Each row is a point. Any point is a mix of the corners, with weights that add up to 1. It lies inside the corners' shape when no weight is negative. Say inside or outside, and name the corners with a negative weight.
(in the rows, 100 means zero)

Corners:
(1): [40 146 108]
(2): [149 79 49]
(3): [113 26 127]
(4): [37 120 69]
Points:
[117 46 116] -> outside (4)
[47 137 106] -> inside
[101 104 74] -> inside
[48 115 71] -> inside
[109 36 122] -> inside
[47 97 106] -> outside (2)
[128 44 93] -> outside (1)
[52 92 98] -> outside (2)
[121 68 69] -> outside (1)

Corners:
(1): [87 112 111 67 62 82 119 135 76]
(2): [73 64 99 108 95 113 110 51 120]
(3): [146 86 106 113 111 81 103 5 90]
(4): [75 143 158 123 86 98 89 78 84]
(5): [82 112 112 93 39 132 84 132 88]
(6): [67 68 138 101 112 79 125 101 147]
(7): [118 133 82 79 88 90 102 139 71]
(8): [98 91 127 112 90 138 100 88 98]
(9): [106 65 90 128 54 113 123 104 103]
(10): [81 61 94 114 77 93 93 109 87]
Points:
[106 72 94 100 90 85 116 68 100] -> outside (4, 5, 8)
[87 90 112 101 91 99 104 86 102] -> outside (9)
[97 116 118 92 74 102 105 114 87] -> outside (2, 10)
[103 107 117 99 93 85 102 72 89] -> outside (8, 9)
[80 83 99 93 68 102 108 130 105] -> outside (3, 4, 8)
[94 88 106 104 87 93 106 93 93] -> outside (5)

Corners:
(1): [75 97 99 150 92 101 94 108 88 78 85 101 81 107]
(2): [96 93 106 96 90 108 105 89 113 85 118 104 73 95]
(3): [75 110 68 77 87 66 121 28 121 90 83 104 126 121]
(4): [78 102 78 95 95 117 85 103 116 94 125 109 127 138]
(5): [74 90 80 84 72 96 102 100 95 81 82 112 108 82]
(6): [147 101 79 82 95 116 100 115 90 93 107 75 107 88]
(7): [77 96 109 81 84 126 95 104 101 75 89 90 73 122]
(8): [99 94 69 103 91 109 92 105 66 88 120 108 89 116]
(9): [78 93 147 114 195 119 107 110 95 87 121 105 76 99]
(10): [88 91 74 86 80 114 164 102 83 118 126 122 71 82]
(11): [127 115 124 118 87 121 99 107 81 78 94 113 74 101]
(12): [91 127 136 85 77 14 110 105 115 89 84 115 96 97]
(13): [78 112 74 94 123 124 84 98 109 98 106 110 95 93]
(14): [87 90 76 104 119 125 114 106 105 105 97 116 82 104]
(15): [105 108 121 83 97 130 93 88 96 149 107 95 89 98]
Points:
[93 103 86 96 83 102 101 100 103 85 100 105 95 109] -> outside (9, 15)
[88 102 115 96 91 93 98 88 105 85 100 105 88 107] -> outside (6, 10, 13, 14)
[85 107 104 97 107 70 94 90 103 89 104 105 106 105] -> outside (7, 10, 11, 14)
[96 102 87 93 88 109 104 95 97 102 102 103 94 102] -> outside (9)

Corners:
(1): [103 127 77 54 85 73 119 63 132 66 92 9 60 66 47 116 103 95 118 154]
(2): [30 140 113 109 122 127 145 85 77 27 41 121 65 122 64 95 162 73 148 105]
(3): [153 64 82 92 76 83 141 131 113 36 122 157 141 69 100 113 75 133 95 73]
(4): [101 155 136 53 115 77 107 62 104 143 100 140 105 78 135 150 97 163 116 107]
(5): [47 66 86 37 87 140 52 80 83 158 56 68 66 151 131 96 123 118 147 74]
(6): [68 73 124 72 91 98 112 59 131 79 65 75 106 94 94 123 63 116 144 55]
(7): [59 70 125 57 90 61 50 76 124 130 34 132 90 110 104 46 77 47 133 148]
(8): [42 127 115 76 23 60 182 95 38 79 136 139 150 46 109 35 136 80 137 89]
(9): [44 89 105 73 57 38 157 47 68 82 123 77 89 73 39 64 73 127 94 124]
(10): [121 64 92 68 128 130 64 49 162 122 68 108 70 109 74 103 117 142 95 56]
(11): [163 63 131 114 156 72 34 115 126 111 94 50 57 119 140 62 79 130 125 107]
(12): [29 138 120 110 47 35 195 46 94 64 95 60 59 92 84 139 146 94 117 149]
(13): [108 118 74 93 91 131 142 155 98 74 69 154 147 39 80 62 107 93 87 65]
(14): [112 93 80 92 132 141 136 62 115 78 114 122 61 95 148 60 62 99 88 147]
(15): [135 100 85 93 156 38 170 95 135 77 138 116 103 90 135 156 62 108 83 106]
(16): [60 135 38 110 136 75 77 55 75 90 52 41 56 94 141 111 138 93 73 122]
(17): [42 71 137 75 113 52 85 83 142 55 134 68 102 90 105 119 93 107 50 100]
(18): [49 169 44 134 46 131 75 137 118 24 23 47 118 165 61 35 129 65 161 91]
(19): [103 99 72 105 152 59 30 84 150 79 84 48 12 100 61 150 69 121 90 105]
(20): [146 149 83 138 136 72 63 127 83 130 108 55 131 58 82 93 72 85 125 137]
(21): [146 87 137 127 106 122 139 101 52 64 126 148 53 135 101 32 86 86 53 60]
Points:
[118 112 83 93 121 102 90 81 109 91 88 81 73 100 99 105 102 117 113 93] -> outside (7, 9, 12, 13, 17)
[92 100 100 86 114 84 90 92 123 89 85 90 94 93 108 105 96 104 112 106] -> outside (9, 21)
[99 85 114 83 115 91 103 82 94 110 100 123 85 104 138 88 105 102 107 108] -> outside (1, 6, 9, 13, 18, 19)
[92 101 121 81 126 74 100 82 120 103 86 90 79 93 84 120 92 109 110 101] -> outside (3, 8, 14, 16, 18)

Corners:
(1): [155 90 88 87 85 150 133 94 141 50 117 107 125 133 114 49 101 99 77 114]
(2): [132 119 128 90 11 80 85 154 106 63 88 60 124 124 28 104 174 81 59 128]
(3): [130 84 129 113 133 94 44 74 189 63 93 142 103 105 26 97 104 21 76 63]
(4): [103 20 80 122 107 102 110 115 43 115 94 95 97 140 111 48 80 132 78 121]
(5): [117 115 98 65 63 50 113 28 68 47 80 146 95 109 84 74 78 71 113 114]
(6): [125 20 103 112 110 120 109 168 65 95 64 55 152 102 83 96 132 68 106 163]
(7): [102 37 61 111 117 106 126 167 68 142 121 119 132 90 105 112 133 117 117 75]
(8): [96 115 144 68 98 69 96 160 37 126 125 98 99 98 21 109 140 149 98 93]
(9): [125 65 119 91 98 81 120 126 115 105 24 132 64 79 115 62 29 149 124 64]
(10): [100 104 125 160 104 85 104 64 115 89 21 93 88 144 137 75 125 71 107 109]
(11): [111 83 93 86 96 141 97 75 109 111 82 148 109 113 118 111 69 64 111 69]
(12): [119 69 141 60 72 114 139 99 85 123 157 129 81 59 140 80 108 182 127 86]
(13): [132 27 105 68 122 103 106 50 164 124 100 145 66 113 97 59 84 127 105 126]
(14): [88 81 61 121 110 135 74 118 151 75 114 95 121 138 128 106 94 75 133 156]
(15): [133 69 101 84 77 71 125 144 148 134 140 108 146 119 170 59 77 82 107 87]
(16): [185 50 122 130 73 75 78 97 126 103 41 116 66 127 152 134 116 55 94 122]
(17): [97 109 101 114 81 136 101 103 88 88 100 10 128 81 119 99 126 144 73 104]
(18): [106 80 103 77 100 122 123 62 142 49 162 65 91 129 72 87 118 86 103 107]
(19): [122 101 95 144 97 114 89 117 125 93 48 94 98 63 76 110 100 53 95 132]
(20): [124 90 74 148 97 151 110 103 157 77 114 86 136 120 69 86 56 87 114 85]
(21): [77 83 92 89 128 104 135 27 162 110 147 195 105 100 119 96 48 122 113 51]
Points:
[116 74 97 104 98 109 106 100 119 99 108 109 113 112 103 91 105 93 100 102] -> outside (9)
[129 69 109 106 98 94 102 52 144 89 87 124 73 125 139 84 70 91 110 93] -> outside (1, 2, 6, 7, 8, 19)
[118 73 103 104 103 105 105 95 118 98 98 114 103 104 109 88 93 94 106 99] -> outside (2)
[121 71 97 106 95 108 107 94 126 98 91 116 105 108 114 90 90 88 103 100] -> outside (8)
[103 56 97 95 117 101 109 106 106 114 112 133 104 91 88 82 76 105 116 92] -> outside (1, 2, 10, 16, 17)
[130 80 103 110 89 105 95 112 124 84 79 90 106 114 95 98 107 75 100 113] -> outside (4, 12, 21)
[115 91 106 101 91 107 107 106 117 87 107 102 112 105 88 97 103 90 105 94] -> outside (4, 13)
[121 80 110 96 81 96 106 116 112 92 80 106 98 103 94 84 94 110 102 100] -> inside
[118 74 99 94 94 106 107 105 111 93 107 109 107 105 92 89 97 100 103 105] -> outside (10)

Corners:
(1): [89 96 140 131 50 157 140 109 62 98 73 93 107 112 104 90 93 104 79 101]
(2): [135 110 47 17 113 70 137 86 92 58 113 137 138 99 132 70 140 98 92 83]
(3): [98 137 110 76 109 113 79 79 109 93 143 112 166 128 119 85 113 128 107 87]
(4): [69 100 176 151 102 84 112 82 54 120 83 59 88 52 84 113 91 160 101 101]
(5): [108 94 66 37 91 138 114 113 118 62 112 91 103 95 131 54 114 89 91 113]
(6): [77 84 94 61 49 94 106 68 102 89 107 127 114 81 144 42 135 98 108 87]
(7): [51 96 146 109 126 104 120 58 155 102 98 125 82 84 103 168 118 121 85 96]
(8): [105 86 85 61 73 108 93 109 81 91 117 116 98 110 94 93 103 96 114 76]
(9): [141 104 96 65 107 107 109 69 80 71 120 132 139 141 72 85 118 110 133 135]
(10): [125 116 38 65 58 159 124 60 80 74 118 97 114 104 103 47 109 141 103 92]
(11): [39 59 152 150 133 41 98 64 116 116 38 78 85 75 73 135 98 56 74 83]
(12): [121 89 104 101 105 105 127 132 77 112 76 101 82 108 89 17 107 126 119 92]
(13): [163 99 119 118 90 112 62 60 112 81 104 75 94 117 104 112 139 84 111 72]
(14): [47 85 186 134 104 81 67 51 78 147 46 84 71 73 113 152 84 133 38 79]
(15): [112 58 150 130 113 87 118 66 138 115 108 115 90 109 84 111 69 99 58 69]
(16): [114 115 61 99 93 97 62 65 128 75 148 137 125 122 120 100 137 106 83 118]
(17): [87 94 107 126 103 95 66 70 129 69 88 120 112 80 146 131 96 95 119 94]
(18): [140 88 118 108 148 132 95 69 115 113 128 123 126 113 112 109 116 61 95 75]
(19): [65 100 153 120 44 112 113 73 105 158 62 82 94 72 93 145 79 110 91 99]
(20): [43 145 195 138 145 54 89 65 69 120 74 110 68 65 88 130 65 102 74 80]
(21): [77 99 139 125 152 71 114 47 101 124 102 53 76 126 113 122 88 76 101 84]
Points:
[104 90 106 98 93 108 103 77 107 94 102 106 109 105 107 95 108 105 97 93] -> outside (20)
[85 101 126 100 105 97 95 77 105 104 91 109 103 97 110 116 107 93 95 93] -> outside (4, 10, 15)
[95 99 114 98 95 108 103 77 100 96 103 101 105 101 108 105 104 100 92 92] -> outside (12)
[70 88 143 117 111 87 94 58 115 112 90 104 108 90 119 137 103 102 73 99] -> outside (8, 10, 12, 13, 20)
[99 96 119 107 98 101 100 82 101 102 90 101 99 97 106 96 105 106 100 90] -> inside
[112 89 101 91 109 109 98 77 113 89 108 110 113 113 111 91 117 90 94 89] -> outside (4, 19, 20)
[83 96 146 114 115 90 102 79 90 106 88 97 96 89 101 109 98 105 91 87] -> outside (10, 16, 19)
[81 87 130 117 93 101 96 75 103 111 85 95 85 86 110 112 97 101 87 85] -> outside (2, 3, 9)

Corners:
(1): [102 97 110 105 110 96 139 99 99 105 93 131 150 108 116 84 107 94 103 104]
(2): [127 94 87 64 100 97 98 93 95 112 98 97 98 100 102 95 99 98 77 110]
(3): [105 125 107 108 81 99 80 90 111 93 113 120 86 116 97 82 90 105 100 88]
(4): [109 92 104 98 104 96 96 108 104 102 87 98 134 117 99 70 97 95 89 88]
(5): [81 109 101 97 113 108 100 105 104 108 105 94 81 108 115 106 113 105 106 99]
(6): [96 130 96 99 90 99 84 106 104 108 104 112 87 117 89 100 91 95 93 86]
(7): [97 98 107 117 75 88 94 90 115 104 113 85 68 119 93 98 100 93 76 84]
(8): [128 96 99 93 96 99 88 123 93 102 102 112 88 105 102 102 94 97 96 108]
(9): [105 96 75 81 95 87 98 121 93 105 95 102 105 122 89 98 96 101 84 98]
(10): [90 115 61 108 105 105 94 109 68 95 92 94 103 108 92 93 100 97 93 102]
(11): [106 128 84 106 100 90 87 99 114 102 103 92 85 114 116 84 94 88 95 83]
(12): [100 117 78 95 96 104 79 90 103 111 103 123 73 105 117 107 88 91 94 88]
(13): [96 90 106 80 116 85 92 93 73 101 96 100 90 80 116 101 101 105 98 107]
(14): [90 88 72 113 126 106 92 106 99 82 5 76 124 107 87 68 88 93 105 109]
(15): [85 105 101 123 105 97 106 101 106 95 101 96 102 90 103 93 141 99 105 117]
(16): [124 86 103 102 82 92 94 91 90 96 59 105 90 101 79 83 96 105 96 83]
(17): [85 116 111 120 109 103 85 86 105 100 89 106 91 93 96 91 96 105 131 92]
(18): [96 118 102 100 94 103 83 89 99 121 117 104 98 94 124 113 109 116 105 107]
(19): [116 97 101 101 103 99 86 101 101 103 100 93 88 79 96 120 104 117 81 98]
(20): [91 119 111 111 115 108 93 103 96 57 101 99 130 92 115 105 103 91 125 110]
(21): [93 102 98 112 78 108 97 98 96 103 103 106 88 81 88 99 104 118 98 104]
Points:
[101 115 97 98 103 100 95 101 98 101 112 107 95 97 111 104 104 101 102 103] -> outside (4, 7, 14, 16)
[104 108 90 95 98 97 94 101 95 112 103 107 91 102 103 98 101 102 93 95] -> outside (3, 7, 14, 20)
[100 109 98 106 98 102 93 98 101 101 97 102 96 100 103 98 102 102 99 98] -> outside (9, 13)
[97 108 93 103 101 99 94 97 100 99 95 100 100 104 106 95 101 100 99 98] -> outside (6, 8)
[105 103 99 100 99 96 95 100 102 99 92 102 96 103 99 93 100 99 95 95] -> outside (10, 18)
